Each row of a before or after table is a point. The points were changed in one or more steps. Then noise was added and the rows were shuffled. The steps act on how far a point lies along the listed directions, d1 being the first. What was done? A step turns or swaps two directions, mirrors them in a line or flattens them onto one, adds a multiple of one to another, or multiplies one. Angles are multiples of 10 degrees, from the lower direction toward the higher: turns from -170 to 170, lines from 10 to 170 but not 90. Use the fewest steps. Two steps may share a direction if one is a turn and the other turns, adds or multiplies; they go together, in the order done. Otherwise the lowest direction goes first.

Directions:
(1): [44  4]
(2): [-4 44]
Before, 8 rows:
[[-43  -3]
 [ 36  24]
 [  0  -3]
 [ 20   4]
 [-17   1]
 [  0  73]
 [-47  40]
 [-25  -4]]
After, 8 rows:
[[-28   8]
 [-49  62]
 [-45  19]
 [ 37   4]
 [-17   7]
 [  1  70]
 [ 21  -7]
 [  2  -2]]
Steps: add -0.5 times d1 to d2

Directions:
(1): [-23  23 -43]
(2): [ 48  15 -18]
(3): [-4 46 27]
Before, 11 rows:
[[-15  -9  28]
 [  1  55   0]
 [ -6 -26 -17]
 [  9 -38  17]
 [ 17   2  51]
 [-13 -21  21]
 [ 28  10 -36]
 [ 16  39   5]
 [ 22  -9 -19]
 [ 49   3  37]
 [ 12 -35  46]]
After, 11 rows:
[[-26  14 -17]
 [-41 -34  14]
 [ 57   4  14]
 [ 65  44 -27]
 [-25 -53 -25]
 [ 12 -52  -2]
 [ 48   9  38]
 [-24 -23 -31]
 [ 69 -32 -33]
 [ 33  22 -29]
 [-46 -29   2]]
Steps: turn d1 and d3 by 90 degrees; multiply d2 by 2

Directions:
(1): [-32 -29  24 -37]
(2): [-28  51  20  -2]
(3): [ 44  11  32 -26]
(4): [  2  16 -43 -42]
Before:
[[ -4  47  56  21]
 [ 31 -58  -7   2]
 [  9   5  11 -10]
 [-47   8  27 -17]
 [ 46   3 -10  14]
 [-34  24 -37  37]
 [ 11  48 -10   8]
 [ 28   3 -56 -63]
 [ 10  23   3  41]
 [ 48  46 -10  18]]
After, 10 rows:
[[  5   0 -19 -42]
 [ -2 -15 -10   7]
 [ 50  -2  11  22]
 [-49  36 -17  24]
 [ 54 -30 -44 -19]
 [  2 -34   3 -37]
 [-37 -13 -21 -21]
 [-26 -41 -21 -46]
 [-55 -41  51  25]
 [ 20  16  37 -50]]
Steps: turn d1 and d4 by -140 degrees; turn d2 and d3 by 140 degrees

Directions:
(1): [-17  22  15 -31 -61   8]
(2): [-47  17 -43  -6  16  33]
(3): [25 28 31  6 15 56]
(4): [ -5  45  -5  56 -14 -20]
(5): [-28 -45  19  40 -20  26]
Before, 13 rows:
[[-50  11 -71 -24  25  12]
 [  4 -11  27  19 -12  11]
 [-40   1 -34 -33  51  62]
 [ 47 -22  13  15  -6 -26]
 [-32  40 -64 -17   3  10]
 [-43  33 -39 -17  19  30]
 [ 23 -27  11 -16  -6   2]
 [-29   7 -70 -20  35  -6]
 [-28  45 -87 -18  56  16]
 [-24  12 -54  27  33   0]
 [ 57  12   9  15   8 -13]
 [ 22 -30  14  -5   1   2]
 [-41  31 -51 -52  33  16]]
After:
[[-23  26 -48  11  46  56]
 [-15   3 -26  15  27  37]
 [ -4   3  11  14 -14 -12]
 [-27   9 -19 -61  40  48]
 [-57 -14 -18   9  28  73]
 [ 29 -24   7  37 -11 -31]
 [  9 -36   9  -1 -13  -1]
 [  5 -36  12  28 -12  -4]
 [-28  30 -29 -31  28  48]
 [ 34  -5  -8  24  -5 -23]
 [-26   8 -31  -5  28  53]
 [ -5  34 -41 -44  20  36]
 [-18  20 -28  72  26  21]]
Steps: add -1.5 times d1 to d5; turn d4 and d5 by -40 degrees; flatten d2 and d3 onto the line at 20 degrees
